Every row gives one point. Each copy is the shape, with its points in the same order, turned, moved and blurred by noise. Some copies are also mirrored. Which?

Shape (9 x 3)
[[ 30 -25  46]
 [-15  45  39]
 [ 25 -27  -3]
 [ 17 -33   5]
 [ 22 -37   9]
 [-18   2 -43]
 [-39  38  -1]
 [-25   5 -20]
 [ 20  22   9]]
Copy 1 (9 x 3)
[[-13  51 -18]
 [ 51   0 -31]
 [-35   8  -1]
 [-37  13 -16]
 [-41  20 -14]
 [-22 -55 -13]
 [ 29 -45 -38]
 [ -8 -40 -29]
 [ 13  -1   5]]
Copy 1 is: only turned
Copy 2 (9 x 3)
[[  0 -36  57]
 [ 42 -39 -16]
 [-27  -5  35]
 [-17  -3  42]
 [-19  -5  51]
 [-19  32 -17]
 [ 31   5 -31]
 [  3  24 -11]
 [ -7 -33  -3]]
Copy 2 is: only turned
Copy 3 (9 x 3)
[[ 24 -47 -40]
 [ -8  33 -50]
 [ 16 -33   8]
 [  6 -43   0]
 [ 17 -46  -3]
 [-24   8  36]
 [-36  36 -12]
 [-29   6  15]
 [ 21   9 -12]]
Copy 3 is: mirrored

Shape (7 x 4)
[[ 10  10  -7  -8]
 [ 10  17 -38  22]
 [-39 -19   7 -13]
 [-33  39  48  53]
 [-16  15  15  13]
 [-34  28  10 -38]
 [  5  40 -49 -10]]
Copy 1 (7 x 4)
[[  3  13 -14  -1]
 [ 24 -21 -36   8]
 [ -2  26  24  37]
 [ 15 -43  64 -22]
 [ 14 -10  14   2]
 [ 39  46  23   0]
 [ 54   9 -47  11]]
Copy 1 is: only turned
Copy 2 (7 x 4)
[[-20  -4   9  -9]
 [-27 -14 -28 -24]
 [ 37   5  -2  10]
 [ 27  25  22 -84]
 [ 13   9   8 -28]
 [ 24 -28  42   0]
 [-34 -49  -7 -14]]
Copy 2 is: mirrored

Shape (8 x 4)
[[ 19  19 -19 -16]
 [ 40 -10  30  42]
 [ 28 -59   0 -12]
 [ 24 -23   6 -15]
 [ 24  13  14  34]
 [-33  25 -20 -12]
 [-39  22   0 -24]
 [ 30  24 -22  48]]
Copy 1 (8 x 4)
[[ 16 -37  -4 -42]
 [ -4   1  34  20]
 [-60 -18  15 -30]
 [-24 -12   6 -35]
 [ 16 -13  11  11]
 [ 21 -35 -54 -30]
 [ 15  -8 -58 -35]
 [ 29 -52  16  16]]
Copy 1 is: only turned
Copy 2 (8 x 4)
[[-12 -12  26 -26]
 [ 27  47  30  11]
 [ 30 -29  18  37]
 [ 26 -14  21   6]
 [  7  41  25 -10]
 [-21  -7 -28 -40]
 [ -3  -8 -31 -52]
 [-27  45  36  -3]]
Copy 2 is: mirrored
Copy 3 (8 x 4)
[[ 34  -9 -14  -1]
 [ 20   8  56  39]
 [  5 -23  -9  75]
 [ 15 -23   3  36]
 [ 20  12  41  11]
 [-11  10 -24 -23]
 [-24  -7 -21 -23]
 [ 48  41  21   9]]
Copy 3 is: only turned

Shape (10 x 6)
[[ 31 -12   3 -20 -19  14]
 [ -1  -5 -34 -11 -54   5]
 [ 48 -35   2  12   9 -41]
 [-25  33  42  13  21   3]
 [ -2  21 -21  -5  -9  32]
 [ 14 -44  23  39  12  54]
 [ 51  -8  -1 -27   1 -17]
 [-49  39 -11 -25   1 -14]
 [ -6  -4  -7  -8  31  52]
 [  7 -45 -12 -11 -40  12]]
Copy 1 (10 x 6)
[[-13  -6  11  -4 -53   0]
 [-13  35 -46  15 -41  16]
 [ 25  24  37 -45 -31 -16]
 [  2 -52   6   3  30  17]
 [-14   2 -10  42  -2  11]
 [-33  14  58 -15   0  56]
 [  5   0  28  -9 -47 -22]
 [ -6 -22 -37  10  26 -29]
 [-55  -1  27  24   8   8]
 [-24  29 -10 -28 -47  19]]
Copy 1 is: only turned
Copy 2 (10 x 6)
[[  6  10  11  40 -11  -7]
 [ 40 -19 -10   4 -12  -7]
 [ 12  53  42  11 -22  33]
 [-40  35 -22  -7  48   0]
 [ -3  -4  -3   3   9 -40]
 [-68  -2  19   3 -39   4]
 [ 20  42  29  44  -6  -2]
 [ 18  34 -51 -14  39 -31]
 [-40  18  -7   8 -16 -51]
 [ 14  -8 -10  24 -43   9]]
Copy 2 is: mirrored
Copy 3 (10 x 6)
[[ 26  25  10   4 -10  -4]
 [ -4  44 -39  -8  -3  11]
 [ 48  -5  40 -52 -14  20]
 [-22 -19  40  20  53  -1]
 [-28  39   3  11   2   0]
 [ 13  68  68  -5  43  39]
 [ 32   2  28 -12 -34  -6]
 [-45 -15 -16  -3  29 -31]
 [-24  53  54   9  18 -17]
 [ 28  52  -5 -32   5   6]]
Copy 3 is: mirrored
Copy 4 (10 x 6)
[[ 19  41 -11  26 -13  -3]
 [ 21  18 -21  13  12  50]
 [  6  35 -56 -15 -27 -42]
 [ 13  -6  23  11  32 -54]
 [-15  15  10  21  17  12]
 [ -8  92   8   4  21 -34]
 [ 11  19 -29  23 -41 -14]
 [  7 -39  32  -3  19   9]
 [-26  44  50  13  -2  -2]
 [ 25  51 -13  -5  -1  25]]
Copy 4 is: only turned

Shape (12 x 8)
[[-27  25  13  35   5   5  -4 -77]
 [ 55  41   7 -36 -39  -1  10 -15]
 [ 22 -19  20  21  -8  32   0 -18]
 [ 11   0   2 -51  -6  -6  10 -22]
 [ 49  21 -43 -30 -37   8  51  32]
 [ 31  34 -19 -33 -26 -20  -4  18]
 [ -6 -39   5  11  20  26 -29 -11]
 [-19  14  24 -15  16  36 -25 -10]
 [ 12  26  31 -36  38 -10  10   8]
 [ -6  15  38 -38  -8 -30   7  29]
 [-27  -8   8  14   0  42  -6 -20]
 [ 55  26 -33 -20 -19  -7  15  19]]
Copy 1 (12 x 8)
[[ 57 -45 -31  14   1  35  -6 -43]
 [-15 -46   1 -61  -1  17  68 -13]
 [  3  -5 -46   5  24  10  33  -6]
 [-11 -10   8 -14 -30  38  45  -9]
 [-60 -20  31 -60  40  45  46   6]
 [-31 -34  29 -47  -6   6  27   5]
 [ -9   3 -36  41   1   7   7   6]
 [ -5 -11 -11  27 -12  -8  21 -44]
 [-27   8 -10 -32 -40   9  16 -47]
 [ -6  24  28 -38 -30  -9  23 -20]
 [ 10  -8 -16  38  20  15  17 -29]
 [-49 -36   9 -57  12  22  28  10]]
Copy 1 is: only turned
Copy 2 (12 x 8)
[[-32  75   8  34  16  20  -4  38]
 [ -7 -19 -66  -3  12   6 -31  72]
 [-25  14 -29  -4  -9  28   4  -1]
 [-21 -24 -29  22  42   3 -26  26]
 [ 30 -53 -28 -53  25   9 -21  58]
 [  7 -32 -33  -4  14 -34 -19  58]
 [-41  11   6   7  -4  -5   4 -30]
 [-16  18  -4  27  -8  -5 -47  -9]
 [ -5 -37  -3  51 -11   8 -35  30]
 [ 30 -32 -32  51   9 -14 -11  17]
 [-13  37   2   0   7   9 -20 -16]
 [  2 -43 -26 -30   2 -11 -11  66]]
Copy 2 is: only turned
Copy 3 (12 x 8)
[[-29 -47  50 -36  33  33   6  -1]
 [ -1  70  31  -1  31  14  -4  41]
 [ -7  -1  30  -5 -17  -6 -23 -12]
 [  3  31   2  12  44   7  26   1]
 [ 37  66 -36   0  11  26 -19  47]
 [-14  46  -7  22  23  11   5  55]
 [-15 -30  10  31  -5 -15  -9 -26]
 [  9 -32  36  22  27 -30  13  13]
 [ 18  15  29  28   6   9  59  21]
 [-14  28   1  10   1 -22  59  36]
 [  0 -38  19 -10  13 -15 -10  -1]
 [  5  57 -12  22   9  33 -13  48]]
Copy 3 is: only turned

Shape (13 x 8)
[[ 33  25  16  11  29  -3  37  -4]
 [-46 -24 -29 -53   2   3  57   4]
 [-11 -36 -45 -40   1  42  -4 -16]
 [-32   7 -37 -26 -32 -47  -3  37]
 [-15 -16  33  35 -25  36 -12 -19]
 [-41   0 -37  24  59 -39 -19  -1]
 [  5  21  17  -8 -21   3 -15  51]
 [-34  36 -40  31 -26 -17  21 -14]
 [ -2  14  23  14  48  40  27   6]
 [-13 -35  27  -6  -7   0  -6  11]
 [ -5   0  23 -42   3   0 -32   8]
 [ 33  -2 -28  27  28  21 -22  30]
 [  7 -15  20   3  54 -24 -29 -27]]
Copy 1 (13 x 8)
[[ 28  45 -23 -15   9  30  24 -29]
 [-26  12  -6 -22  -1 -78 -11 -21]
 [-28  11 -37  -1 -51 -36 -17  20]
 [  5 -30  41  16 -14 -30 -28 -32]
 [-45   6 -13  25  24  37  18  39]
 [ -5  38   1  24  12  17 -81 -24]
 [ 10  -1  18  52  -2   7  33 -12]
 [-36   5  38 -20   1  26 -10 -34]
 [-10  74 -25  16  16  10  23  -5]
 [ -3  -3 -21  28  22 -15  -2  24]
 [ 26  11   1  33  -7 -16   8  37]
 [ 10  17 -41  48 -30  37  -4 -23]
 [ 29  34 -29  20  19  23 -47  25]]
Copy 1 is: only turned
Copy 2 (13 x 8)
[[ 27  29 -22 -23  -8   1  23  28]
 [ -7  11   5 -45   0  58  14 -67]
 [-43  -7  54 -23  -3  12   9 -37]
 [-19 -53 -24 -19  39  46 -10 -33]
 [ 37   0  22  45  -2 -22   4 -24]
 [-30  -3 -25  20  58  18  77 -18]
 [ 36 -47   7 -17  21  -3 -11  12]
 [ -9  -9 -32  39  10  66  -2  -8]
 [ 47  24  16  -9 -10  17  54   4]
 [ 31  -1   6  -8  26 -23   2 -35]
 [ 10 -42   9 -26   8 -34  13 -20]
 [-13  -4  34   6  37   6  27  48]
 [ -8   9 -20   2  23 -42  61  -5]]
Copy 2 is: only turned
Copy 3 (13 x 8)
[[  4 -36   0   3 -46  18   6  10]
 [ 24  23 -50 -53  25  -1 -18  11]
 [ 21  27 -22  -5  24 -60 -19 -13]
 [-50  16 -51   3  50  22 -12  29]
 [ -1  20  62  -5   3 -19  20  13]
 [ 30   2 -17  61  36  49 -17  -1]
 [-61  24   7   3 -23   7 -13  15]
 [-13 -40  12  -7  59  24 -12  15]
 [ 29  -2  24  -2 -43  14 -21 -15]
 [  0  47   4   2  -3  -2  20  26]
 [-30  44 -13  12 -11  -6  22 -16]
 [ -8  -3   6  58 -20 -19 -34  18]
 [ 28  16  -7  55 -16  17  39 -16]]
Copy 3 is: only turned
Copy 4 (13 x 8)
[[ 48 -13 -25  -5  31   9  15 -10]
 [-38 -65  25   4  44 -19   3 -46]
 [ -7 -24  53   6 -11 -47   3 -38]
 [-59 -42  -4   7  12   3 -55  15]
 [ 32 -46  27 -38 -32  26  12  -4]
 [-34 -10 -22  52 -23  45  -2 -23]
 [-16  -3  22 -37  23  19 -28  33]
 [ -6 -72 -14  25 -11  15  -9  32]
 [ 35  -3   6  -9  32  26  40 -11]
 [ -2 -29  23 -43  -2  26 -21 -31]
 [-31   4   2 -42 -10  -8 -10 -11]
 [ 27  25  33  19   1  22 -21  11]
 [  2  19 -40 -12 -22  18  -1 -46]]
Copy 4 is: mirrored

Shape (12 x 9)
[[ -7 -52 -10 -37 -22 -14 -17 -28 -45]
 [-36 -30  48 -22  40  -3  38   8 -44]
 [ 44  12   2  28  20  30 -11 -23   4]
 [-30   3   1  -5  32  13 -20   9   4]
 [ 35   0  12  44  38  -4  -9  44 -15]
 [-36 -15 -21  30 -14 -10 -12 -32  35]
 [ -6  16  19 -30 -22 -41   9 -25  27]
 [-33  -9 -23 -20 -27  13 -17  43  38]
 [-22 -49  34  48 -18  20  -9  -2 -39]
 [-33   0   7   6  -8  26  -3  -8  -6]
 [  2  -5  31 -10 -16  23  47 -37  36]
 [-32   5 -33  13 -15  -4  56 -18 -50]]
Copy 1 (12 x 9)
[[ 23  33 -11  18  -6  35  63  -9  -6]
 [ 66  11 -27 -37 -29  19  12  55 -16]
 [-34  14 -36 -19   3 -34 -11  -3  33]
 [  9  12 -16  -7 -12  27 -42  15   9]
 [-31 -27  -6 -54   8   5 -13  48  39]
 [ 15  11  34  29  -3 -23 -22 -16  10]
 [ 17 -36 -16  29 -54  -7   4 -19  -9]
 [-23  -5   7  42   4  32 -37  15 -36]
 [ 39  10  -9   6  53 -12  23  43  21]
 [ 28   8 -16   6  19  -6 -19   7 -10]
 [ 19   2 -31  19 -31 -61  -3  15 -25]
 [ 38  -1  11 -48  11  -9  21 -28 -47]]
Copy 1 is: only turned
Copy 2 (12 x 9)
[[ 13   6  63  34  52  33 -44   6   2]
 [-18 -41  39  48 -35  18 -70   4 -21]
 [-45   2  16   8   8 -24  13  17  49]
 [ 11   1  -3  35 -18  -9 -11   4   2]
 [-43 -46   0 -10  -3  -5  22  -6  -8]
 [ 12  56  30   3   1 -27 -17 -37  15]
 [ 10  41  63  -5 -37  35 -12   4  25]
 [ 57  12 -16 -23  -3  12 -28 -10  18]
 [-34 -21  18  33  28   6 -45 -62  18]
 [ -6  19   1  27  -4   5 -40 -14  26]
 [-13  18  51  -3 -39  -6 -56   2  67]
 [-48  44  21  -1  11  12 -79   8 -26]]
Copy 2 is: only turned
